Every row gives one point. Each copy is the shape, with its points in the same order, turned, moved and blurred by noise. Is it also mirrored, or only turned?

Shape (7 x 2)
[[  1 -11]
 [ 17   5]
 [ 57  23]
 [ -2  20]
 [  0 -22]
 [ -1 -43]
 [-21 -30]]
Copy 1 (7 x 2)
[[ 27  -3]
 [ 21  16]
 [ 17  60]
 [  3   4]
 [ 37 -10]
 [ 58 -19]
 [ 36 -31]]
Copy 1 is: only turned
Copy 2 (7 x 2)
[[ 16  -7]
 [ 13  10]
 [ 19  55]
 [-14   7]
 [ 23 -17]
 [ 40 -28]
 [ 18 -37]]
Copy 2 is: only turned

Shape (7 x 3)
[[-20 -27  -6]
 [-16 -14 -13]
 [-34  26  14]
 [  9  -4  60]
 [-12  -1 -26]
 [  5  10  40]
 [-29  -5 -22]]
Copy 1 (7 x 3)
[[-30  -7  -6]
 [-21 -13   3]
 [-10  30  39]
 [  4  53 -28]
 [ -8 -26  21]
 [  9  43  -8]
 [-27 -12  23]]
Copy 1 is: mirrored
Copy 2 (7 x 3)
[[-22  19 -27]
 [ -7  22 -15]
 [ 17 -21 -25]
 [-33 -46  19]
 [  5  31 -11]
 [-18 -31  21]
 [ -4  21 -27]]
Copy 2 is: mirrored
Copy 3 (7 x 3)
[[-11 -27   0]
 [-15 -16  -4]
 [-36  12  37]
 [ 35   7  50]
 [-26  -1 -14]
 [ 14  16  37]
 [-36 -12  -4]]
Copy 3 is: only turned
Copy 4 (7 x 3)
[[ 18 -26   4]
 [ 13 -13   8]
 [-29  -3  31]
 [-48 -27 -33]
 [ 18   4  11]
 [-37 -11 -18]
 [ 18  -8  24]]
Copy 4 is: mirrored

Shape (10 x 4)
[[-23  20  -6   4]
 [ -4  22  -9  29]
 [  7 -40  -3  16]
 [ 11  13 -33  14]
 [-27  27 -17 -28]
 [-13  10   8 -39]
 [ 35 -29 -10  17]
 [-16  29  14 -21]
 [ 20 -30 -27  19]
 [ 17  -8  40  34]]
Copy 1 (10 x 4)
[[ -9  28   7  -2]
 [ 13  34  19  15]
 [ -5  -9  -1  53]
 [ 19  38 -13  27]
 [-17  32 -22 -22]
 [-13  -5 -23 -21]
 [ 22  -7 -10  56]
 [ -3   7  -3 -28]
 [  9  11 -15  60]
 [ 23 -23  39  27]]
Copy 1 is: only turned
Copy 2 (10 x 4)
[[-30   0 -24  -6]
 [-34   7  -3  24]
 [ -6 -33  26  -5]
 [-15 -24 -18  29]
 [-21  -8 -51 -14]
 [  7  -2 -29 -30]
 [ 15 -39  23  20]
 [ -8  12 -34 -12]
 [ -6 -50  18  26]
 [  9  18  45   9]]
Copy 2 is: only turned
Copy 3 (10 x 4)
[[ 17   6  16  10]
 [ -7  -8  28  20]
 [ -5 -47 -27   0]
 [-21   1   0  29]
 [ 19  38   1   4]
 [ 12  23  -7 -27]
 [-30 -39 -26   1]
 [ 11  21  16 -22]
 [-23 -29 -30  21]
 [-14 -49  23 -20]]
Copy 3 is: mirrored
Copy 4 (10 x 4)
[[-19  13  -5 -40]
 [  6  -2  -5 -44]
 [ -9 -23 -19  11]
 [ 17  16  -9 -23]
 [-33  47   2 -30]
 [-40  28  19 -10]
 [ 18 -22  -7  21]
 [-35  21  26 -34]
 [ 15  -7 -24  16]
 [ -8 -52  20 -17]]
Copy 4 is: mirrored

Shape (13 x 8)
[[  4 -19 -22  -4  -3 -13  19  23]
 [-26  10   1  18  16 -31  47 -15]
 [ 29 -18 -14  -7   8 -18 -14 -31]
 [-23  17 -11  -6  13  37   9 -26]
 [-14  -6  13  -6   3   7   3 -14]
 [ 32  -8  13 -37  -7 -16  -4  19]
 [-10 -13 -15   6  23 -12  26  -9]
 [-15 -20  23  -7   8   7  10  10]
 [-27  -3 -10  11 -31   2  -4 -14]
 [-15 -13 -27   9  40   2 -26   4]
 [-34  -4   7  -5 -19   2 -10 -14]
 [  4 -19  -4   7 -15 -12  -5   1]
 [  5  16   8  18  23  -1  -3   5]]
Copy 1 (13 x 8)
[[  9   3 -14  -2 -17 -26   2  28]
 [-41 -23 -25 -13  11 -38  22   4]
 [ 15 -25  11  11  19  -6 -34   5]
 [-31 -22 -28  -2 -28  18 -14 -20]
 [-22  -9   9  -2 -14   1  -1  -7]
 [ 34   3  26 -29  -5  -3  -3  10]
 [-22 -24 -16  -1  -3 -18  -1  24]
 [-21  -4  19  -7 -24   1  12  14]
 [-21  15  -8  23 -14 -19  -7 -24]
 [-25   6 -18  10   4  21 -30  35]
 [-30  14   8   6 -18  -9 -10 -22]
 [  5   6  10  17  -4 -15  -2   8]
 [-12  -5 -12  -3  15  21  14   8]]
Copy 1 is: only turned
Copy 2 (13 x 8)
[[ 18  -2  -9  -2   8   8  10  30]
 [ 21   9  -2  15   2   8  39 -33]
 [ 26 -37  24 -15  -1  -3 -23  -3]
 [-22  14  -3 -32  -6 -10  -9 -28]
 [-18 -16   0  -5  -5  -6  -1 -12]
 [ -4 -30  30  -3   1 -14   8  44]
 [ 21  -3 -14  -9  13   1  15 -15]
 [-28 -22 -11  -1   8   0  18   4]
 [ -9   2 -11  16 -24  15 -21 -10]
 [  8  -7 -21  -8  39 -16 -30  -8]
 [-23 -10 -14  17 -25  -5 -11 -12]
 [  8 -20   2   9  -3  13 -10  15]
 [-13  -3  21   3  33   2   0 -12]]
Copy 2 is: only turned
Copy 3 (13 x 8)
[[-12 -13  15   0 -28  -1  23  27]
 [  5 -17   8  35 -17 -44  36 -18]
 [-20 -19 -25 -14  17  12  30  -2]
 [-13 -21 -20  47   6 -12 -24   6]
 [ -8 -21   3   9   6 -14  -9  -6]
 [ 19 -21  -1 -39  -7   8   6  23]
 [-18 -26   2  22  -6 -24  29   8]
 [ -6 -30  28   0   1 -18 -10   6]
 [-26  14   5  15 -13  -4 -11 -17]
 [-35  -2   4  20  33 -16  17  38]
 [-19   5   4   4  -1 -18 -21 -15]
 [-17  -1  13  -8  -5   8  14  -1]
 [ 16  -8  12  24  23  -5  16  10]]
Copy 3 is: mirrored
Copy 4 (13 x 8)
[[ -4 -46  -1 -15   1  18  -1   0]
 [  2 -31 -28   9 -19  -8  41  37]
 [  9  -4 -30 -15  20  -9  -1 -30]
 [-35  13   0  26  -2  12  37  -5]
 [-10  -9   0  21 -11  -8  11 -10]
 [ 25 -24  29 -14  14 -12 -14 -18]
 [-13 -37 -25   2   1  -2  22   3]
 [-11 -32   9  28 -14  -8   0  -4]
 [-15   3 -13   1 -40  18   1  -5]
 [-60 -16 -19  -5  17 -14  -8  -3]
 [-18   0  -1   8 -43  -2   0 -10]
 [  2 -20 -14  -4 -13   9 -15  -9]
 [-12  -4  -9  16  12 -11  -7  26]]
Copy 4 is: only turned

Shape (14 x 9)
[[ 17  -7 -28   2   8  12  -4   0 -32]
 [  4   2 -15  27  21 -14  11 -32  43]
 [  1 -11 -11 -16  -6   5 -27  19 -16]
 [ 17  -4 -30 -25 -10  -6  -3  32  -3]
 [ 17   0  21  -9  20   4  10 -33  42]
 [ 18 -25   7  30  17 -23   9  -6  34]
 [ -7   7 -22  -2 -27  16 -16   8   4]
 [-23   3 -18 -13   2   1  -1  29 -16]
 [ -8   9 -10  -7  23  26 -29  27   6]
 [ 24  18  15  25  13 -30  -5 -23  27]
 [ 14  21 -21  -3  -5  22   1  42 -18]
 [ 31  -8  -4  25  12 -11 -16 -22  44]
 [ -9  13 -14 -18  -3   0 -24  21 -24]
 [ 17 -15  27  37   1  -4  12 -25  35]]
Copy 1 (14 x 9)
[[ 14  15 -21  -3 -23   1 -26   9  -7]
 [-26 -11  25  19  25  36 -16 -21   4]
 [ 26   2 -23 -19  13 -12  -8  19  -1]
 [ 11 -24 -26 -11  -8  -1   2  34 -21]
 [  1 -10  15  -7  20  41  21 -33   7]
 [  8 -18  40   6  24  26 -16 -13 -22]
 [  9 -18 -17  -7   9  -1 -13  24  26]
 [ 13   5 -18  12   7 -21   6  36  -1]
 [ 17  20 -17  -8  25  19   0  40   9]
 [-25  -3  41 -25  17  23  -6 -14  -2]
 [ 18   0 -13  -9 -25   5   0  53   7]
 [ -7 -19  24 -14  28  45 -25 -17  -7]
 [  9  11 -24 -20   6 -20   3  34   3]
 [ 15 -17  49  -3  19  25 -15 -28   9]]
Copy 1 is: mirrored
Copy 2 (14 x 9)
[[ -7   5 -14 -17  -3 -29 -15  -6  -4]
 [ 28 -30 -16  23   0  -3  41 -11  40]
 [ -4   2  -3 -14  12   6 -19  -1 -19]
 [-20   6 -21  -3   4  16 -11  25  -6]
 [ 22  -3 -11  -6  -7  20  60 -20  20]
 [ 39 -22  10   0   8   6  31  15  42]
 [-16 -13   0  18 -11   6  -3  -4 -23]
 [-32 -14  -7  -6  27   0 -11   3 -15]
 [-17 -25 -11 -21   3  28 -17 -25   3]
 [ 21   6   5  25   8   6  26 -15  56]
 [-50  -3  -2 -16  -5   6 -23   6   4]
 [ 42 -18  -7  14 -14  14  18  -2  38]
 [-20   9  -3  -4  20   3 -21 -11 -15]
 [ 34 -17  29   4  -7  -3  45   2  31]]
Copy 2 is: mirrored
Copy 3 (14 x 9)
[[-12 -13 -16 -19  -9  -7  23  -1 -28]
 [ -4  22 -21 -18  49  24 -10 -39  -2]
 [  2 -29 -16 -22 -15  11   6  22  -8]
 [  3 -34 -18 -30 -24  -6  -3  -6   6]
 [-23  32 -14 -21   6  53  -8 -34   8]
 [ -6  -4  -6  -3  35  33 -32 -31 -22]
 [ 20   2 -31 -11 -11  -3   3  17   9]
 [  9 -31   0 -12  -5   4  24  10  17]
 [ 25 -14 -10 -35  -3  37  28   8  -4]
 [ -6  30   7 -31  32  18 -27 -15 -12]
 [ 30 -16   6 -25 -29  -9  17  -7  -6]
 [  2  21 -31 -30  29  34 -31 -25 -24]
 [  5 -19   1 -30 -14   2  18  29   1]
 [ -3  34 -14  13  25  37 -32 -27 -20]]
Copy 3 is: only turned
Copy 4 (14 x 9)
[[ -1  -5  13 -19   8  22  11  -8 -19]
 [ 27   2 -16  22  26 -13 -36  30 -16]
 [-10   9  33 -22   0  -6  11  -6  12]
 [  9  -9  17 -29  -5  -3  21  11  27]
 [ 20 -11 -19   8  18  -9 -60  -1  13]
 [ 15 -32  18  14  24 -21 -32  28 -12]
 [-10  21  10   4 -14   1   8   8  13]
 [-15  10   7 -18  19  -5  27   5  18]
 [-22  26  10 -39   5  -7 -13  12   3]
 [ 20 -19 -14  12   4 -39 -31   4 -20]
 [-31  -8   1 -35 -12  10  21  14   6]
 [ 28  -9  12  11  -3 -21 -47  22 -19]
 [-10  16  12 -24  -4 -12  26 -11  12]
 [  1 -26   3  40  10 -18 -50  14  -8]]
Copy 4 is: mirrored

Shape (17 x 12)
[[ 16  17  -6 -30  14   3 -37 -20 -22   4   0 -31]
 [ 21  -7 -16 -16  27  21  16  10 -13  13   4  17]
 [ -6  11  60 -21   1  16   4   3  -2 -57  32 -12]
 [ 33  -4   7   9 -13  18 -10  26  44 -17  13  -4]
 [ 27  -7  -8   4 -28  28   8  13  -2   1  23  17]
 [ 10  10  -7   4 -19  12  -7  -8  17  -6   8   0]
 [ -7  -8 -13   8   0   3 -16 -40   9 -21   2  -6]
 [  4  26  27   5  -7  23   6 -42  27  27 -12   1]
 [ 27 -45  26   3  12 -26  -8  -7  10 -18  35   6]
 [ -4  -5 -28 -27  -6 -28  -2   3  10  16   0 -52]
 [  5   9  23 -16  13  19  -8   5  10   1  45   5]
 [ 20 -29  12   7  37   6  -4  10 -27  14 -21  -4]
 [-13  16 -17 -14  -8  -7 -36  -3  13  -6  11 -16]
 [ 22  11   2 -14 -10 -14   7   4   6  13 -10  -6]
 [ 12 -41  44  11 -27  26 -10  -5  55  -6   2 -14]
 [ 12  47  11  32 -28  22   5 -22  46   6  54 -14]
 [-17  -4 -10  31 -25  13  -2 -15  -7   7  -5  26]]
Copy 1 (17 x 12)
[[-19  14  21   8 -21 -26  -1  -6 -28 -36  23 -26]
 [  2  17  -5 -22   6  18  28  -1 -41 -14 -17  -2]
 [-36 -16 -37 -18 -57  -6   4  59 -20 -11  21  14]
 [ 25  -6 -40  10 -10  37  24  25 -12  -4  34 -11]
 [ 23   0 -42 -13 -26  31   4  -7 -16 -24  -6  -3]
 [  5  -2 -27   8  -9  15  -2  13   4 -26   4 -12]
 [-27 -25 -10  16   4  11 -17  13   3 -18  -4 -27]
 [ -1  -5  14  11 -26  19  27  27  34 -47 -12  -9]
 [  4 -56  -2  -8 -16  23  -8  28 -48  -9  14  -2]
 [  5 -24   1  -7   4 -38  11 -26   0  -4  24 -22]
 [-20  -7 -17 -20 -20  23  12  16 -23 -29  27  24]
 [  1   6  31  -8 -21  17  16   3 -44  16 -10 -17]
 [ -7   2 -13  11   5 -12 -18   0  10 -22  36  -7]
 [ 32  -3   0  -2 -15 -11  16   9 -11 -20   5  -3]
 [  9 -46 -16 -11 -31  48  10  41  22  -1  31 -36]
 [ -4 -23 -47  36 -31  31  21   4  26 -58  19  28]
 [  8   7 -12   5 -12  26 -25  -1  15  -7 -31  -2]]
Copy 1 is: only turned
Copy 2 (17 x 12)
[[ 40   9 -26   4  25 -22 -13   0 -11 -28  20   9]
 [ -4  -9 -17  18  21  30   5  15  27 -10  30  -1]
 [ 24  18  49  20  -7 -10  27  19 -35  28  20  10]
 [ 17  34  31   5  -5  22  -7 -17  33   7 -10  -4]
 [  2   5  25   5 -12  30 -29  16  31  -9  22  -3]
 [  7   5  13   7  -7  12 -26 -10   5 -11  -1   3]
 [ 20 -32   7  14   1  -9 -23 -25  -5  -5  -4   5]
 [  1  11 -26  23 -23  24 -34 -26 -31  11  10 -18]
 [ 11  -8  19  -5   2 -25   0 -14  37  46  28   7]
 [ 12   3 -34 -12 -14 -34   7   4  21 -31 -22   4]
 [ -5  25  20  24  12  -9  -2   6   1   5  28 -18]
 [ 31 -16 -36   8  30  18  -1  22  26  30  15  -2]
 [  8   5   7  -7  17 -22 -17 -10  -5 -27 -16  -4]
 [  1  17 -23 -16  -8  11  -8   2   8  -4   5  13]
 [ 37  14  22   0 -38  12  -9 -29  16  38  -6 -42]
 [-18  46  28  49 -34  -5 -53 -21  -4  -3  -3  -2]
 [ -6 -34   8   2  -4  26 -51   8   0   3  -8  -7]]
Copy 2 is: only turned

Shape (18 x 12)
[[  7   0  -1  23 -15  35  16  -5  -7  10  -4  -9]
 [ 11   9  27  20  12  13  17 -20 -13 -15  15  -4]
 [ -8 -27   9  14  10  -2   5 -12 -11  53 -20 -17]
 [-13   7  -7 -45  -9  -9  16 -17   6  -5   5  22]
 [ -2  11   0  21  -2  17 -11  -4 -11   4  15 -23]
 [ 11 -26  -2  22  12  -9  -3  14  32  -1 -10 -18]
 [ 11  -5  -6  16 -11   3 -14   5  -3  34  15 -22]
 [  6  14  -4   4  -6 -10  17  26  22  20  14  12]
 [  4  11  -8  20   9   7 -11 -20  -3 -13  -4 -23]
 [  6  -5  -9   3  -2 -19  17  24  14  22   3 -13]
 [ 11  -8   4  21  15  57  -6   0  -9  -5   2 -23]
 [ -3  16  -1 -33 -25  19 -43  -2   1 -19  -6 -21]
 [  2  15   5 -16   3 -11   4  33   2 -10 -17 -17]
 [-38 -46   0  18 -45 -13  19   1  -7  -6   1 -11]
 [ -8  11  -2  17  15  17 -19  32  27  -4  -1  13]
 [  5 -22  -9  -4  13  -5   7   6  -7 -21  -8 -16]
 [  9  17  -8  11  13 -19  -7  -1  -4  -7  10 -10]
 [  5  -8  -3   8 -16 -17   6 -18 -11 -23   6  25]]
Copy 1 (18 x 12)
[[-12  18   3  -2  19  22   8 -14 -22   0  35  12]
 [-20   1  -5  16  12   5  -7  -5 -42  15  -3  14]
 [-28  17  -8   6   1  35  30 -13   7   0  15 -46]
 [ -1  12  11  15   3 -26   6  -7  17 -35 -22  15]
 [-15   1 -15  -2   5   8  -2 -12  -6  22  30  14]
 [ 15 -21 -19  -1   5  26   5  27   0  -1  18 -15]
 [-16  -8 -11   1  21  11   2 -14  14   9  42 -13]
 [  5 -11  -1   0  41  -8  29  11  13  -3   8   4]
 [-15  -4 -13  12 -10  26 -14  -1  -5  14  10  18]
 [ 10  -7  -8  -5  36  14  10   6  21  -3   7 -14]
 [-14  -7 -27  -8  -5  27   1 -27 -43   0  32  15]
 [-21  -7  -8 -32 -25 -17 -29  -9   9 -20  18  30]
 [  4  -8  -5 -39  13   3   0   6   8  -3 -18   2]
 [ 33  48   8   2   0  -7  -6  -2  -1   9  25 -34]
 [ 10 -26 -11 -21  -6   4  35  10  -8   6  21  26]
 [ 18  -8 -12  -1  -4  21 -14  -8  -9  -6  -8  -5]
 [ -6 -19  -5   9  10  10  -8  -1   5  17  -3  12]
 [ 13  -3  29  27  -4  -9 -10  -1 -11   6  -6   4]]
Copy 1 is: only turned
Copy 2 (18 x 12)
[[ -2  -1  15 -15   9   9   5  -9 -27   8  13 -35]
 [-13  16  17 -10   9 -20  28   7  -4  -3  14 -21]
 [ 16  20 -16   2   5  43  32 -19 -22   4  -4  -2]
 [-19  10  -1  29  -1  -2 -32  -2  24   2 -13  -9]
 [ -9   0   5  -6   7 -12  12 -24 -32  -6  21  -9]
 [ 19 -32  -9  14 -27   4  30  -2 -13  -5   0 -15]
 [  4   0 -25   1   0   0   6 -19 -48 -11   5 -15]
 [  7 -20 -20  32  22 -11  -4  14 -18   1  -6 -25]
 [-18  -5   7   6 -12 -10  25 -28 -11  -3  27 -17]
 [ 14 -15 -25  26   3  -3  12  -6 -23   9 -18 -20]
 [ 21   1  37 -16 -11  -7  15 -19 -33   3  36 -20]
 [-21  -9  -9  -3 -32 -19 -34 -27 -12  16  36  12]
 [  7 -20 -18  18  -1 -22   7 -14   0  38   5  -4]
 [-12 -30  -2 -35   2  21   6 -20  -3  -5 -46  -2]
 [ 21 -43   2  23  10  -6   1   2  -9  -5  35  -6]
 [ 14  -9   4   4 -21 -15  19 -25   9   9  -6 -15]
 [ -8  -5 -18  20  -2 -26  24 -20  -6  -8  13 -18]
 [-16  -3 -11 -11   2 -12   5  -5  28 -19  -4 -27]]
Copy 2 is: mirrored
Copy 3 (18 x 12)
[[ 15  -9  -5  -6 -15  -9  -8 -13  24  11 -14 -11]
 [  4   1 -32 -18  -6  -4 -29  -6  -5  -4 -32   9]
 [ 41 -10  12  26  -2  23 -20  11  28  -2  -6  27]
 [-25  16 -19  37  18  -1 -13   9 -22  32   2  -2]
 [  2  -8 -16 -20   9   8  -6 -11  25   2  -8   7]
 [ 28  -4 -10  15   7  12   6 -28  -8 -32  15   6]
 [ 18 -12  10 -10  20  14 -14 -21  23   9   9  13]
 [ 14  10   6  -3   1  13   5 -21 -28  25  14   7]
 [  3  -2 -34 -10  12  12 -11  -1  20 -16  -1  -8]
 [ 15 -12   5  12   0  26  -2 -20 -17   8  18  13]
 [ 17 -22 -22 -18  -4 -33   4  -7  30 -14 -11   8]
 [-16 -17 -29  10  60  -6  18  -7  18  15  -9 -19]
 [  2 -28 -18   7  16  20  20  -2 -29   5  -5  -3]
 [-23  -2  15  46 -16  30  -7 -40  23  -7 -26  -1]
 [ 16  17  -4 -17  12  -7  39  -8 -10  -9   1   2]
 [ -8 -22 -16  19   2   3  -6  -3  -8 -25   3   4]
 [ -4   1 -18 -16  18  22 -15  -3 -10  -9  10   3]
 [-22  17   1  11   9   3 -30  -7 -14  -9 -15 -20]]
Copy 3 is: only turned
Copy 4 (18 x 12)
[[ 40   1  12  -7  11   6  -1  12 -17 -19 -20  -3]
 [ 20 -29   1 -20   1 -18  16  -3 -22 -12 -18 -13]
 [ 20  10  11  20  -4  46  29   6 -19  10   5 -14]
 [ -7 -16 -17 -37  40  19 -16   3   3   3  26   2]
 [ 23 -11   9   4   8 -13  12  15  -9   2 -15  22]
 [ -3 -21  27  12 -30  26  -2  10   7 -15   1  13]
 [ 24   2  -2   7   9  17  31  15  -5 -10  -6  30]
 [-22   7  -4 -13   7  16  12  17   2 -35   8  18]
 [  9 -28  11  10   7  -9  -1   9   1   9 -21   6]
 [-14   9  -5   4  -9  32   4  15  -5 -17   3  17]
 [ 51  -5  24 -13 -13 -23   4  21  -2  -2 -19   1]
 [ 14  -6  23 -24  34  -9 -18  -8  18  28  -7  45]
 [-22  12   6 -13 -11  -1 -16 -11  -5   4  -4  25]
 [ 34 -21  15   8  10  41 -21  -2 -50 -18  27  30]
 [-13   2  43  -2   1 -21   4  16  15 -20  17  15]
 [  9 -22  -3  -2 -20   5 -24  -4   9   8   8   5]
 [-11 -20 -12   6   4  -4  10   4   2  -4  -8  15]
 [  3 -37  -6  -6  24   4  -7 -24  -3 -21  12   5]]
Copy 4 is: mirrored
